Rows are points. Each copy is the shape, with its points in the same order, stretched, turned, moved and blurred by noise. Is it also mirrored, or only turned?
In the rows, 128 means zero.

Shape (6 x 3):
[[150 143 138]
 [124  66  93]
 [123  77 157]
 [115 157 131]
 [101 146 127]
 [164 105  88]]
Copy 1, 6 rows:
[[146 115 140]
 [ 63  98 124]
 [ 87 118 182]
 [140 148 130]
 [124 156 130]
 [110  79 104]]
Copy 1 is: only turned
Copy 2, 6 rows:
[[146 145 125]
 [ 93  96 177]
 [ 87 146 147]
 [133 131  95]
 [115 119  97]
 [146 105 168]]
Copy 2 is: only turned

Shape:
[[110 127 117 155]
 [141 137 156 143]
 [153 111 120 137]
 [ 75 164 158 158]
 [152 107 139 147]
 [110 138 140  65]
 [175 170 119 106]
 [137 110 105  81]]
Copy 1:
[[141 103  90 138]
 [128 129 127 165]
 [148 132 128 125]
 [ 97  90  84 188]
 [153 122 137 153]
 [ 46 131 148  95]
 [115 195 121 114]
 [ 91 145 146  73]]
Copy 1 is: only turned
Copy 2:
[[ 96 116 152 136]
 [128 138 127 128]
 [135 115 158 142]
 [ 72 136 116 104]
 [133 136 156 146]
 [133  88 149  62]
 [149  89 104 123]
 [147  75 181  99]]
Copy 2 is: only turned
Copy 3 (8 x 4):
[[128 158 105 128]
 [120 151 155 132]
 [103 123 120 143]
 [157 200 147 105]
 [112 132 138 155]
 [177 112 156  81]
 [ 88 120 136  75]
 [147  86 118 101]]
Copy 3 is: mirrored
Copy 4, 8 rows:
[[122 129 110 138]
 [118 163 138 117]
 [135 134 149 146]
 [ 91 161  86  98]
 [125 146 150 152]
 [ 94 111 158  73]
 [168 145 148  82]
 [124  92 167 119]]
Copy 4 is: only turned

Shape (12 x 6):
[[147 106 145 173 203 135]
 [127 108 141  91 138 130]
 [110  97 121  97 111 119]
 [112 123 138 100 115 121]
 [112 105 112 111 137 137]
 [108 136 113 105 111 146]
 [218 124 127 125 110 127]
 [134 126 148 128 108 112]
 [182 115 148  98 158 137]
 [150 165 125  91 110  20]
 [143 113 131 101 123 132]
 [143 118 147 115 173 138]]
Copy 1, 12 rows:
[[220  85 128  95 163 120]
 [124 145 105  93 131 131]
 [ 88 137 120  98 125 121]
 [102 155 125 114 129 128]
 [112 121 109 100 146 119]
 [ 91 136 109 127 145 132]
 [143 102  80 133  48 162]
 [123 143 139 126 109 133]
 [169 129  78  93  99 153]
 [124 182 107 171  66  84]
 [120 139 101 105 114 139]
 [177 131 100  94 144 137]]
Copy 1 is: only turned
Copy 2:
[[144 117 181 124 106 192]
 [104 100 125  97 149 127]
 [100 117 101  95 128 111]
 [104 118 115 111 144 110]
 [126 123 106  99 136 137]
 [128 136 103 100 156 119]
 [158 103 190 127  97  78]
 [105 133 144 126 125 104]
 [141  82 167 114 128 122]
 [ 90 107  94 202 114  58]
 [125 107 130 101 129 109]
 [132  89 153 113 135 145]]
Copy 2 is: only turned
Copy 3:
[[162  79  58  77 129 115]
 [111 118 128 120 100 137]
 [ 99 110 139 158 107 155]
 [116 128 129 152 102 134]
 [105 106 115 142 125 130]
 [103 142 125 153 133 118]
 [177 138 184  71 131 153]
 [151 134 127 145 100 139]
 [138 121 146  61 105 129]
 [199  93 204 144  40  99]
 [121 128 139 123 115 139]
 [128 112 106  85 109 116]]
Copy 3 is: mirrored
Copy 4:
[[149 162 108 154 151 192]
 [148 146  83 147 117 119]
 [139 123  87 142 134  94]
 [128 142  92 129 115  95]
 [150 115  89 141 136 120]
 [149 110 102 129 118 108]
 [177 188 174 128 146  97]
 [122 149 130 132 138 112]
 [172 180  92 154 122 135]
 [105 203  98  63 142  76]
 [155 145 105 144 119 113]
 [148 159  91 153 127 152]]
Copy 4 is: mirrored

Shape:
[[107 137 139 164  95 132 137 158  83]
 [126 141 106 115 162 164 180 111 134]
 [113 160 137  84 164  88 135 137 112]
 [104 111 140 134 133 111 104 147 112]
 [145 162 126  84  96 165 117 123  72]
 [149  85 145 170 130 113 121 163 115]
 [131 101 168 109 173 155 132 150 151]
 [100  97 123  87 169 147 154  79 109]
 [164 160 141 105 143 118 126 137 162]
 [108 119 150 173 167 176 192  75 138]
 [129  93 148 105 159  92 132  90 145]
 [120 172 101 128 123 159 167 108 119]
 [142  93 117 165  99 173 105 130 134]
 [152 108  99  99  90 135 154 140  99]
 [100 130 139 124 121 111 162 144 142]]
Copy 1, 15 rows:
[[138 133 133  98 113  67 114 107 152]
 [112 165 126 115 163 168 162 113 110]
 [174 132 100 108 116 117 149 139  80]
 [140 101 135 145 106  92 117 127 116]
 [162 118 125 101 103 148 173  90 162]
 [145 102 167 157 126  62 113 109 109]
 [109  81 161 130 144 145 130 105  77]
 [103 154 120 153 101 179 179 118  92]
 [165 108 160 113 158 149 142 136 112]
 [ 73 194 163 114 154 182 128 105 112]
 [134 130 159 161 105 145 158 152  83]
 [129 174 124  93 155 160 151 119 153]
 [106 101 185 163 137 132 119 107 175]
 [140 124 141 129 122  95 186 121 151]
 [116 132 142  96 135  98 138 151 124]]
Copy 1 is: mirrored
Copy 2 (15 x 9):
[[122 104 137 123 130 169 150 175 141]
 [155 144 177  92 127  98 145 106 125]
 [ 80 120 160  81 107 123 128 106 104]
 [ 90 114 100 103 117 119 135 153 146]
 [118  97 147 101 158 133  84 142 117]
 [114  90 110 170  90 141 132 155 155]
 [142 124 124  84  72 104 116 120 146]
 [137 104 147  67 133  76 144  96 127]
 [108 168 142 114 104 129  97 106 125]
 [169 122 163  95 141 128 175  91 178]
 [ 98 118 104 103 100  98 135  80 139]
 [140 149 175 101 161 133 142 122 127]
 [143 127  99 142 129 135 113 161 165]
 [149  98 141 147 127 124 118 144  99]
 [122 130 139  93 104 138 155 125 117]]
Copy 2 is: only turned
Copy 3:
[[112 120 159 158 151 130  61 130 137]
 [147 127  88  93 110 124 145  92  96]
 [108 157  67 120 153  55 107 130  97]
 [132 134 126 143 152  92  90 161 143]
 [135 173 108 181 102 152  77 132  74]
 [100 109 129 152 159 137 141 185 147]
 [142 169 109  92 172 133 166 149 104]
 [183 128  88  88 115  73 147 145  79]
 [ 88 176  89 119 117 136 153 116 107]
 [149 101 162  71 108 109 175  83 102]
 [130 131  95  95 107  60 167 168 101]
 [128 139 104 119  88 127  95  74 108]
 [157 129 154 153  94 183 118 146 164]
 [129 110  70 139 107 156  79 172 105]
 [111 124 115  83 144  94  91 131 117]]
Copy 3 is: only turned
Copy 4:
[[132 119  94 103 141 138  55 120 129]
 [154 142  81 135 140 126 168 127  98]
 [ 85 131 119 133 125 111 164 198 121]
 [108 124 134 105 133 143 115 138 150]
 [129  79 113 119 150  34 100 129 103]
 [155 137 160 111 171 186  91 129 138]
 [154 146 119  97 148 142 167 145 157]
 [139 131 123  97 110 121 183 121  88]
 [139 143 135 161 138 106 162 177 150]
 [188 204  73  91 114 166 137  94 105]
 [143 152 182 125  94 145 183 156 122]
 [142 129  73 145 123  98 132 120 103]
 [170 119 143 115 154 132  95  70 151]
 [167  63 149 140 141 113 122 125  88]
 [147 127 107 127  94 147 140 150 138]]
Copy 4 is: only turned

Shape, 16 rows:
[[205 104 115 118  97 165 121 140 113  93 109]
 [132 138 127 149 112  94 133 104  86 124 120]
 [118 127 127 142 141 120 107 119 128 146 120]
 [109 157 125 122 101 105 106 145 144 128 118]
 [187 104  74 148 103 143  90 127 107 106 133]
 [154  94 101  97  97 132 104 134  99 140 107]
 [121  99 157 154 118 154 124 131 150 137 217]
 [ 81 148 127 137 118 103  90 129 156 114 125]
 [149  91 169 170  98 122  79 135 161 157 164]
 [116 157 106 150 134  68 144 121 143 165 127]
 [193  92 116 136  77 127 104 160  77 122 131]
 [128 134 136 101 140 107 138 107 127 118 133]
 [149 158 141 160 134 182 116 121 129 145 182]
 [109 135 114 152 100 125 127 119 146 135 110]
 [109 133 120 133 116 108 145 112 121 139 114]
 [129 126 159 128  89 140  98  98 163 148 185]]
Copy 1:
[[ 58 163 128 214 210 141 135 115 122 142 110]
 [129 113 127 144 109 114 133 135 110 101  89]
 [142 124 120 119  89 126 119 123 134 156 112]
 [134 137 127 108 129 124  83  92 157  93 129]
 [118 158 115 204 178 128 130  80  55 150 109]
 [109 140 166 194 154  97 112  94 142 151 102]
 [ 96 186  60 121 122  57 148 190 103 171 196]
 [163 131  89  77 122 118  77  92 156 120 117]
 [ 84 208  77 146  85  90  67 145 125 198 136]
 [184 140 148 110  59 140 114 138 123  92 134]
 [ 59 161 122 240 154  97 118  89 106 119 108]
 [141 107 122 133 141 115 129 173 160 119 134]
 [ 74 139  99  96 118 115 160 155  53 164 192]
 [136 172 141 102 123 129 121 105 127 132 100]
 [145 137 149 118 111 119 138 131 141 115 104]
 [ 97 185 115 102 142  65  82 178 110 181 171]]
Copy 1 is: only turned
Copy 2, 16 rows:
[[122 188 103 130  85  86 140 108 136  77 131]
 [118 133 106 113 105 152 138 153 120 166 156]
 [141 129 137 121 146 128 150 121  96 161 119]
 [121 115 134 110 137 135 153  85 153 171 125]
 [156 159 105 107  63 108 140  89 101 105 138]
 [142 180 131 104 125 103 119 108 113 151 114]
 [183  89  84 149 123 137 130 164 127 147 116]
 [125  94 143 106 119 152 161  87 136 172 104]
 [178 146  90 158 156 131 180 139 127 181 103]
 [142 107 139 117 144 125 157 138 122 188 164]
 [158 202 101 135  96 130 131 118 129 132 149]
 [117 126 126  94 127 114 142 143 133 131 119]
 [150  97  75 140 136 126 140 127 100 109 137]
 [124 111 121 138 115 116 145 117 123 175 134]
 [122 122 126 117 119 122 128 140 118 176 142]
 [146 100  66 111 149 113 155 147 140 169  89]]
Copy 2 is: only turned
Copy 3 (16 x 11):
[[122 123 177  87 144 114  84 179  97 128 184]
 [163 102 123 136 141 165  93 134 153 160 115]
 [128 122 112 127 161 131 136 122 151 133 115]
 [131 166  98 149 134 126 117 129 158 146 143]
 [103 127 161  71 148 140  91 138 112 157 149]
 [118 143 192 122 155 127 102 113 124 121 152]
 [ 92 124  99 174 122 146 143 186  85 114  77]
 [142 179  74 134 135 129 139 127 171 137 117]
 [105 158 126 177 183 123 155 186 123 156 105]
 [117 110  78 157 183 147 100 103 158 160 106]
 [129 139 188 128 149 145 101 148  92 165 170]
 [135 109 103 134 153 160 105 140 140 101 135]
 [ 81  96 105 132 102 140 144 185 121 141 109]
 [128 140 106 142 139 100 105 133 164 147 104]
 [142 114 114 148 148 131 100 120 154 131 109]
 [ 88 152 125 179 135 152 131 189 148 114  97]]
Copy 3 is: only turned

Shape:
[[139 197  76 101  58 104 149 141 152 133 156 140]
 [128 154 133  99 122 127 113 127 126 119 127 104]
 [120  96 155 131 127 139 151 154 153  79 143 159]
 [129 128 107  98 152 122 113 155 120 159 163 121]
 [159 127 112 126 134 131 122 132 106 125 115 114]
 [131 139 149 140 159 124  92 107 113 123 132 151]
 [148  81 109 116  87 140 126 141  78 105  95 137]
 [134 107 131 125 149 102 126 163 116 160  92 124]
 [119 140 100 157 114 141 127  88  93 143 137 105]
 [141 124 115 120 114 117 154 133 160 114 152 143]
 [146 180 174 134  99 169 154 104 125 162 149 131]
 [173  71 134 175  91 126  98 121 143 160 104 119]
 [139 125 121 120 124 120 116 107  57 100 102 130]
 [ 97  84 167 117  68 128 134 106 136 141 185 119]
 [138 121 133 103 189  91 153 108 103 131 148 130]
 [118 148 134  94 116 171 122 125 158 135 114 154]]
Copy 1:
[[115 103  96 116  64 139 106 114 185 202  96 106]
 [126 111 111 116  80 153 145 124 135 112 122 109]
 [ 47 113 161 135  98 141 114 148 105 108 179 172]
 [112 129 140 131  78 114 161 147  96 156 135 105]
 [132  85 128 142 112 131 137 110 122 125 126 104]
 [120 144 150 125 100 158 118 121  94 115 170 109]
 [105  47 132  98 135 111 131  90 107 120 101 140]
 [140  92 116 105 118  80 145 133 111 118 149 115]
 [114 133 108 150 143 154 123 120 113 140  85 114]
 [ 93 114 157 146  89 126 114 140 146 149 141 140]
 [ 71 173 107 127 131 162 134 112 160 133 160  55]
 [117 116 155 144 139  63  85 101 144  93 104  69]
 [140  73 118 107 124 154 143  81 102 118 124 144]
 [ 48 180 147 111  97 109 133 125 130 109 102 150]
 [145 122 162 140  99 132 174 132 113 142 176 162]
 [ 86 127 141  88 107 155 118 163 132 133 138  83]]
Copy 1 is: mirrored
Copy 2:
[[ 83 222 124 192 115 117 170 144  65 138 153 135]
 [133 138 101 116 128 140 124 130 104 114 150 126]
 [ 72 180 132 103 168 161 115  82 196 135 139 171]
 [188 167 137 114 132 125 137 151 131 114 108 135]
 [132 106 123 121 119 156 156 152 135 133 129 145]
 [102 112  99  89 105 131 123 134 150  93  77 120]
 [105 102 123 161 153 167 113 188 164 182 140 180]
 [146 119 187  98 116 172 117 158 137 153 116 129]
 [120  82 117 165 115  81 151 155 153 112 140 119]
 [ 85 178 149 120 149 124 159 116 133 125 136 171]
 [ 97 127 132 162  41 107 114  71 133 118 143 139]
 [ 94  87 156 102  86  88 141 148 147 201 112 198]
 [101  81 101 140 133 166 116 199 149 107 131 130]
 [102 179 139 130 133  33  64 124 167 122 161 188]
 [132 128 172  76 139 151 138 160 150  44 114 137]
 [117 138 119 150 146 133 114  65 105 153 103 129]]
Copy 2 is: only turned
